Each row is a point. Any point is a mix of the corners, with weights that add up to 1. It lies inside the corners' shape when no weight is negative. Say inside or outside, and name the corners with a negative weight.

Corners:
(1): -.28, -.36, .27
(2): -.03, .22, -.04
(3): .53, .11, -.33
(4): -.44, -.42, .04
Points:
-.65, -.44, .20 => outside (3)
-.30, -.29, .08 => inside
.14, -.02, -.04 => outside (4)
.41, .08, -.27 => inside
-.09, .02, -.03 => inside

Corners:
(1): -.11, -.08, .07, .51, .39, -.10, -.14, .02
(2): -.17, -.18, .04, .01, .15, -.02, -.15, .17
(3): -.32, .33, .21, .50, -.36, .02, -.32, .09
(4): -.45, .05, -.33, -.44, .78, -.23, -.02, .01
(5): -.58, -.30, -.05, -.70, -.05, -.23, .05, -.37
(6): .59, .67, .05, .48, .15, -.10, .26, -.18
(7): -.51, .01, .18, .19, -.32, .36, .15, -.04
(8): -.16, .04, -.48, -.17, -.33, -.22, .32, -.27
(9): .03, .18, .01, .43, -.03, .21, -.18, -.18
Points:
.11, .23, .03, -.04, .24, -.16, -.03, -.16 => outside (1, 7, 8)
-.58, -.17, -.20, -.25, .00, -.08, .07, -.06 => outside (6, 9)
-.12, .12, .04, .39, .09, .01, -.08, -.01 => outside (5)
-.15, .15, .07, .23, -.28, .12, -.04, -.11 => outside (1, 4)
-.27, .02, -.15, -.17, .00, -.13, .09, -.19 => inside
.10, .36, -.02, .57, .16, -.12, -.23, .08 => outside (5, 7)
.13, .37, .22, .94, -.30, .23, .04, -.06 => outside (2, 4, 5)

Corners:
(1): .29, .07, .16, .30, -.33, -.03, -.77, .21, -.60, -.12, -.84
(2): .08, -.61, .63, .35, -.25, -.40, .36, -.12, .12, .29, .27
(3): -.13, .26, -.05, .01, -.09, -.18, -.22, .10, -.35, .37, .38
(4): -.25, .49, -.01, -.09, -.46, .31, -.51, .11, .46, .39, .10
(5): -.42, .41, .49, -.05, .27, .46, .36, -.21, .15, .47, -.32
(6): -.18, .48, .36, -.16, .27, .23, -.39, -.10, -.04, .00, -.01
(7): -.46, -.57, .62, .12, .19, -.27, .32, .08, .21, .37, -.27
(8): .26, -.02, .22, -.19, -.33, -.18, .09, .25, .06, -.68, -.49
(9): .23, -.04, -.27, .02, .23, .32, .17, -.07, .60, -.56, .58
(10): -.26, -.69, .41, -.43, .23, .44, -.65, .47, -.79, -.05, .45
(11): .04, .64, .17, .33, .27, .36, -.41, .39, -.04, .43, .48
(12): .30, -.16, .11, -.61, .15, .19, -.10, .04, .17, -.25, .03
Points:
.14, -.07, .01, -.01, .01, .09, -.14, .11, .19, -.22, .24 => outside (5)
.26, .48, -.11, -.10, -.04, .26, -.21, .06, .18, -.27, -.01 => outside (2, 7, 10)
-.12, .12, .13, -.20, -.03, .22, -.18, .06, .09, -.07, -.19 => outside (2, 11)
.05, .03, -.02, -.02, .09, .23, .00, .00, .35, -.20, .29 => inside
.05, -.07, .17, -.22, -.18, -.04, -.24, .07, .04, -.18, -.08 => outside (5, 11)
.04, .21, .17, -.02, .02, .03, -.05, .02, .12, .12, .02 => outside (10)
-.01, .11, .14, -.14, -.03, .28, -.25, .16, -.21, .09, .13 => outside (6, 7)
-.06, -.06, .21, -.01, -.08, -.03, -.21, .14, .08, .08, .08 => outside (5)

Corners:
(1): -.21, .47, -.28, .27, .17, .07, -.36, .38, .77, -.63, .10, -.52, -.19, -.12, .48, -.36, -.15, -.12
(2): -.60, -.28, .19, .29, .12, .48, .31, -.06, .13, -.15, -.51, -.40, -.19, -.39, .35, -.65, .03, -.21
(3): -.06, -.18, .51, -.33, -.40, .15, -.03, -.45, .36, -.79, -.17, -.17, -.04, -.15, .22, -.53, -.07, -.17
(4): -.33, -.46, -.25, -.31, -.25, -.08, -.12, -.03, .03, -.72, -.03, .04, -.09, -.14, -.21, .12, .43, -.33
(5): .33, -.35, .03, .35, -.09, .03, .20, .09, .14, .19, -.01, .17, .41, -.47, -.12, .33, -.41, -.18
(6): -.40, -.51, .49, -.34, -.01, -.13, -.35, -.49, .46, -.32, -.18, -.38, .07, -.39, .00, .46, .05, -.17
(7): .29, -.52, .10, -.17, -.09, .05, .46, .16, -.25, -.10, -.11, -.35, -.05, -.05, .49, -.13, -.19, .25
(8): -.21, -.16, -.08, -.05, .26, .34, -.04, -.50, .29, -.36, .05, .19, -.15, .06, .51, .04, -.06, -.15
(9): -.15, -.01, -.31, .20, -.64, .11, -.13, .30, .69, -.60, .49, -.32, .53, -.43, .26, -.52, -.45, -.34
(10): .57, .14, .45, .40, -.30, -.31, .47, .37, -.25, -.36, .45, .53, -.04, -.17, .13, .00, .14, -.07
(11): .16, .03, -.06, -.40, .32, .16, -.11, .22, -.58, .07, .24, .14, -.45, .32, -.23, .23, -.12, -.09
(12): -.24, .35, .36, -.40, -.06, .14, .51, -.24, .67, .21, -.29, -.41, .02, .33, -.14, .09, .13, -.20
(13): -.53, -.15, -.20, .10, -.22, -.15, -.10, .34, .78, .13, .02, -.12, .08, .06, -.03, .14, -.11, .09
(14): -.01, -.28, .44, -.21, .30, .09, -.15, -.39, -.30, .07, -.31, -.11, -.34, -.13, .36, -.26, .51, .25
(15): .40, .03, .52, -.35, .07, .16, -.04, .22, -.52, .32, -.34, .15, .27, -.29, .62, .07, -.27, .54
(16): -.20, .04, .19, .34, -.42, -.16, .13, -.02, -.11, -.21, .02, -.24, -.35, .13, .35, .17, .25, .34
(17): .34, .08, .16, -.47, .13, -.28, .32, -.40, -.03, -.53, .35, .25, .59, .24, -.04, .46, -.10, .43
(18): .14, .15, -.36, -.09, -.46, -.11, .37, .26, .38, .38, -.08, .32, .49, -.56, .27, .38, -.68, .71
(19): -.22, -.02, .03, -.06, -.37, .18, .11, .30, .52, .10, .19, .35, .11, -.20, -.07, .30, .61, .31
Points:
-.14, -.10, .12, .11, -.44, .02, .09, .20, .42, -.22, -.03, -.15, .15, -.31, .22, -.10, -.07, .01 => outside (8, 11, 14, 17)
-.36, -.22, .00, -.07, -.10, .02, -.06, -.09, .30, -.24, -.13, -.04, -.24, -.11, -.07, .13, .27, -.18 => outside (7, 9, 15, 17)
.13, -.09, .19, -.02, -.09, .04, .09, .09, .02, -.06, -.02, .07, .13, -.21, .22, .06, -.11, .09 => inside
.06, -.03, .19, -.05, -.11, .01, .12, .01, .11, -.16, .05, .04, .04, -.12, .19, .04, -.04, .10 => outside (4)
-.07, -.07, .02, -.01, -.18, .08, .12, .06, .23, -.16, -.01, -.09, .11, -.23, .23, -.10, -.13, .05 => inside

Corners:
(1): .04, .11, -.24, -.10, -.02, -.20, .14, .08, .07, .04, -.09, -.07, .14, .17, .03, -.05, .10, .00, -.06, .06
(2): .07, -.09, .14, .02, -.06, .94, .18, -.34, .09, .02, -.22, .03, -.13, -.07, .17, -.04, -.14, .19, -.02, .07
(3): -.16, .14, .07, .09, -.05, -.22, .15, .04, -.11, -.02, .35, -.03, .07, .00, -.03, .29, -.29, -.10, -.11, -.06
(4): -.05, -.50, -.12, -.25, -.05, -.09, .04, .09, .25, -.04, .09, .14, -.16, .11, .03, .16, -.15, .00, -.04, .07
(5): -.16, -.06, .00, -.23, -.06, -.24, .14, .00, -.04, -.04, .05, .26, .08, -.03, -.06, -.09, -.05, -.10, -.05, -.25
(6): .24, -.02, -.04, .16, .14, -.15, -.14, -.11, .09, -.06, -.03, .11, .05, -.18, .04, -.11, .16, -.08, .01, -.02
(7): -.02, -.13, .12, .13, .13, -.21, .02, .13, .06, .15, -.21, .08, .04, -.13, .26, .07, .15, -.09, .11, -.09
(8): -.09, -.22, .09, .09, .55, .09, -.05, .01, .00, .07, -.25, .07, -.06, -.57, .06, -.05, .17, .24, -.03, .11
(9): -.14, -.01, .11, -.07, -.10, .04, .17, .13, .11, -.05, .05, -.07, .08, -.29, -.14, .06, .08, -.05, .25, -.20
(10): -.08, .04, -.01, .11, -.07, .27, -.08, -.08, .13, .10, -.08, -.04, -.06, .07, -.06, .06, -.09, .00, .13, -.19
(11): .14, -.07, .07, .04, -.02, -.19, .10, .12, .14, .07, .10, .07, .11, .04, .01, -.18, .14, -.11, -.10, -.17
(12): -.10, .15, -.19, .00, .06, -.11, -.08, -.09, .08, -.05, .40, -.12, .15, .17, .18, .02, .09, .08, .00, -.07
(13): .35, .11, -.10, .00, -.10, .11, .08, .01, -.72, .12, -.13, .07, -.12, .04, -.03, -.06, .01, -.14, .18, -.16
(14): -.11, -.03, .01, .16, -.08, -.16, -.08, .00, .10, -.08, -.16, -.28, -.07, -.03, .16, .00, .06, -.12, .03, -.05
(15): -.13, -.04, -.02, .14, -.18, -.05, .08, -.12, .04, .31, -.05, -.05, -.13, -.21, -.14, .12, .16, -.03, .03, -.10
(16): .03, .04, .03, .20, .09, -.14, .07, .06, .12, -.11, -.04, .14, -.34, .07, .17, -.09, .11, -.12, .08, .00
(17): .38, .03, .20, .08, .39, -.15, .05, -.28, .13, -.08, -.12, -.30, .16, .12, .09, .01, .14, -.06, -.06, .03
(18): .24, -.12, .07, .10, -.11, -.15, -.09, .03, .11, .01, -.16, .05, .01, .04, .01, .03, .14, .19, -.07, -.01
(19): -.20, -.12, .05, .21, .09, .05, .10, -.02, -.18, .10, -.12, .05, .07, -.08, -.15, -.11, .12, -.05, .16, .00
(20): -.04, .02, .01, -.20, -.18, -.15, .10, -.05, .12, .03, .21, -.18, .12, -.03, .02, -.09, -.23, .04, .07, .06
(21): -.16, -.01, .17, -.20, -.03, .33, -.06, .04, .13, .11, -.03, .18, .09, -.17, -.14, -.12, .14, -.01, -.09, .07
Points:
-.02, -.10, -.02, .06, .00, .03, .04, .04, .04, .05, -.08, .06, -.05, -.01, .05, -.03, .12, .03, .04, -.11 => outside (3, 6, 17, 20, 21)
.08, -.01, -.08, .02, -.15, -.07, .03, -.10, .07, -.01, -.05, -.09, -.08, .12, .12, .05, .00, -.05, .10, -.12 => outside (3, 8, 11, 19, 21)
-.02, -.03, .02, .01, .02, .03, .03, -.05, .02, .02, -.03, -.02, -.01, -.04, .03, .01, .01, .00, .04, -.03 => outside (11)
.16, -.12, -.05, .21, .26, .00, -.05, -.08, .05, .07, -.22, .00, -.13, .00, .19, -.03, .22, -.04, .06, .01 => outside (3, 5, 9, 18, 20, 21)
-.09, -.05, -.06, .02, .00, .10, .02, .00, -.02, .06, .01, .07, -.07, .05, -.01, -.02, .05, .03, -.08, -.05 => outside (6, 7, 9, 17, 20)
-.08, -.07, -.02, .02, -.03, .06, .02, -.04, .14, .01, .01, .01, -.02, -.02, .05, -.03, -.01, .04, -.04, .01 => outside (7, 9, 13, 17)

Corners:
(1): -.39, -.14, -.10, .02, .10, -.01, -.09, -.27, .03, .13, .08, .25, .22, -.17, -.02, .11, .24, -.16, .18, -.11
(2): -.16, .17, -.49, -.27, -.36, -.04, -.07, -.44, .22, .12, -.06, .47, -.27, .36, .38, .62, .16, -.34, .43, .34
(3): .78, -.02, .25, -.02, .27, -.17, -.33, .53, -.14, -.04, -.37, .20, -.14, .50, -.19, .39, .17, .06, .28, .16
(4): .63, .06, -.61, -.53, -.06, .02, .29, .36, .23, .08, -.12, -.42, .11, -.36, .37, .08, .30, -.42, -.07, -.08
(5): -.38, -.27, -.42, .05, .22, .18, -.40, -.24, .46, .01, -.30, .13, -.43, .19, .10, .13, .03, .17, -.09, -.08
(6): .64, .25, .31, -.27, .26, -.22, -.04, .32, .04, -.37, -.07, .20, .30, -.39, .07, -.23, .29, -.70, -.81, -.60
(7): .37, -.19, -.16, -.45, .15, -.14, -.38, .34, .46, -.30, -.16, .17, -.55, -.26, -.01, -.26, .39, .08, -.09, .10
(8): .22, -.01, .02, .42, .25, .34, -.07, -.26, .18, -.03, -.13, -.13, .04, -.12, -.41, -.53, .14, -.05, -.64, .01
(9): -.17, .15, .00, .01, -.08, -.06, .32, -.10, .10, -.32, -.17, -.03, .04, -.26, .05, -.09, -.15, -.34, -.43, .09
(10): .53, .02, .43, -.52, .00, -.01, .14, -.52, -.20, .35, .06, .44, .05, -.29, .15, .31, -.36, -.19, .05, .38
(11): -.29, .29, -.71, .29, -.30, .02, .22, -.15, -.06, .34, -.44, -.26, .09, .54, -.02, -.04, .52, .49, -.03, .17
(12): -.23, -.02, .28, .31, .27, .42, -.13, -.37, .36, -.23, .26, .27, -.36, -.07, -.38, -.27, -.03, .35, -.03, .01
(13): .74, .07, .31, .31, -.04, .05, -.19, .24, .44, .30, -.07, -.21, -.25, -.19, -.21, .30, .00, .08, .16, .12
(14): .42, .03, -.48, -.20, -.45, -.15, -.15, -.35, .01, .37, .14, -.30, -.05, -.59, .29, .15, -.19, -.24, -.27, -.11
(15): -.26, .15, -.71, .20, -.28, .29, .05, .06, .05, .57, -.10, .02, -.18, -.04, .09, .26, -.09, .47, .36, .52
(16): -.22, -.15, -.46, .03, .37, .00, .30, .41, -.21, .25, -.14, .08, -.28, -.08, -.06, .22, .26, .25, .01, -.12
(17): .38, -.21, .26, -.22, -.39, .15, -.64, .42, .06, -.19, -.06, -.06, -.39, -.25, .32, .36, .15, -.28, .04, .15
(18): .10, .16, .06, -.31, .07, .20, -.34, -.58, .45, .27, -.01, .15, -.05, -.01, -.54, -.18, .06, -.60, -.14, -.35
(19): .23, -.24, -.04, -.19, .35, .12, .33, .52, -.52, .45, -.15, .01, .10, -.06, .55, -.37, -.09, .18, .14, -.01
(20): .05, -.46, .18, .47, -.11, .27, .01, .10, -.18, -.46, -.47, .16, .06, .50, -.20, -.26, .09, .11, -.59, -.03
(21): -.21, -.40, .09, .19, .32, -.04, -.18, -.03, .22, -.35, .01, -.10, .17, .10, -.34, -.49, .22, -.03, -.94, -.29
Points:
.17, -.03, -.03, -.01, .00, .10, .04, .04, .05, .06, -.10, .01, -.09, -.10, -.02, -.06, .06, -.06, -.19, .01 => outside (1, 3, 5)
.26, -.01, .03, -.06, .00, .07, -.07, -.03, .11, .01, -.07, .04, -.01, -.08, -.04, -.07, .09, -.16, -.16, .00 => outside (5, 16)
.15, -.03, .01, -.01, .12, .16, -.11, .04, .08, .12, -.15, .09, -.12, .02, -.10, -.03, .16, .08, .03, .02 => outside (2, 9, 14, 21)
.09, -.03, -.13, .02, .01, .06, -.05, .13, .07, .01, -.10, .02, -.11, -.04, -.02, .01, .16, .00, -.09, .02 => outside (5, 10)
.13, -.01, -.26, -.04, .06, .02, .06, .02, .08, .10, -.19, -.02, .01, .00, .02, -.05, .16, -.04, -.17, -.01 => outside (12, 17)
.02, .06, -.25, .09, -.05, .06, .02, -.07, .03, .13, -.22, -.03, -.02, .16, -.05, -.02, .22, .12, -.11, .07 => inside
